Every row gives one point. Examples show where two turns around zero, p and q, send a point. Where does a point land after both, in the order given? Backwards means that the second turn is done in reverse. Each puzzle has new turns, and all numbers are rounded.
In the rows, zero is written as 128.

Turn p:
[142 118] -> [112 121]
[ 83 124] -> [146 169]
[171 123] -> [103  93]
[115 147] -> [151 130]
Turn q:
[112 154] -> [115 100]
[145 113] -> [131 150]
[153 120] -> [121 153]
[95 89] -> [179 122]
[136 163] -> [ 94 116]
Where do these land?
p, then q: [ 89 129] -> [ 89 126]
p, then q: [125 141] -> [124 141]
p, then q: [169 113] -> [170 116]

Turn p:
[135 124 101 112] -> [139 152 112 139]
[106 109 137 109] -> [108 148 150 134]
[ 78 156 113 122] -> [154 128 168 164]
[182 133 136 127] -> [136 126  93  87]
[176 113 125 153] -> [117 112  79 109]
[ 91 132 156 144] -> [113 103 167 136]
Turn q:
[ 97 135 112 144] -> [135  90 133 130]
[200 129 139 134] -> [ 89 184 150 112]
[125 107 150 138] -> [136 133 114 101]
[100 119 119 117] -> [154 112 122 137]
[106 111 112 117] -> [159 117 131 135]
[ 97 115 115 136] -> [152 101 131 123]
[170 181 150 111] -> [ 70 158 114 157]
Where do these land?
p, then q: [ 86  88 129 159] -> [143  80 113  89]
p, then q: [109 145 101 161] -> [128 131 154  86]
p, then q: [165 118 146 102] -> [134 132 121 177]
q, then p: [129 135 161 131] -> [144 145 130 153]
p, then q backwards: [134 144 145  94] -> [148  93 125 138]
q, then p: [131 168  87 137] -> [ 84  97 149 134]
p, then q: [142  99 126 112] -> [125 104 127 155]

Turn p:
[128 106 101 143 141 158] -> [113 119  97  93 126 126]
[123 118 109 129 112  89] -> [161 148 148 109 128 133]
[ 81 110 121 128 176 101] -> [147 169 106 121 121  73]
[101 196 109 146 106 165] -> [122 136  83 158 180 174]
[155 113 153 127 135 149] -> [106  95 134 132 109 121]
[130 131 160  95 123 154] -> [ 89 129 137 157 109 135]
[169 130 110 114 123  91] -> [139 122 179 107 148 126]
[136 120 161 141 109 117] -> [147 108 140 147 104 136]
Turn q:
[ 90 179 113 119 140 109] -> [157 114  93 117 127 178]
[122  96 133 151  85 161] -> [126 184 132 142 127  94]
[175 158 170  96 146 140] -> [ 81  92 143 172 126 153]
[103  99  94 124  86 138] -> [134 166  92 108 127  92]
[148 102 133 145 133  68] -> [152  93 152 117 167  97]
[119 161 109 122 146 156] -> [114 137 117 114 108 169]
[108 104 136 130 148 136] -> [144 127 140 124  97 116]
[163 108 152 138 131 124] -> [114 119 163 144 140 108]
[124 146 111 127 136 121] -> [130 122 119 112 133 147]
Where do these land?
q, then p: [132 153 134  85 161 100] -> [117 129 112  83  84 134]
q, then p backwards: [165 145 143 143  84 110] -> [130 190 119 116 146 129]
q, then p: [ 85 120 104 171  96 158] -> [114 121 154 156 193 147]
p, then q: [160 135 126 113 148 161] -> [165 123 120 122  96 113]
q, then p: [ 89  87 131 104 153 143] -> [152 132 168 119 117 175]
p, then q: [117 117 125 118 127 116] -> [124 125 119 140 140 138]
q, then p: [162 127 133 137 149 101] -> [121 126 127 134  92  96]
p, then q: [116 127  88 148  88 158] -> [ 84 147 108 108  91 139]
q, then p: [125 140 168 133 145 106] -> [132  86 120 119 104 122]
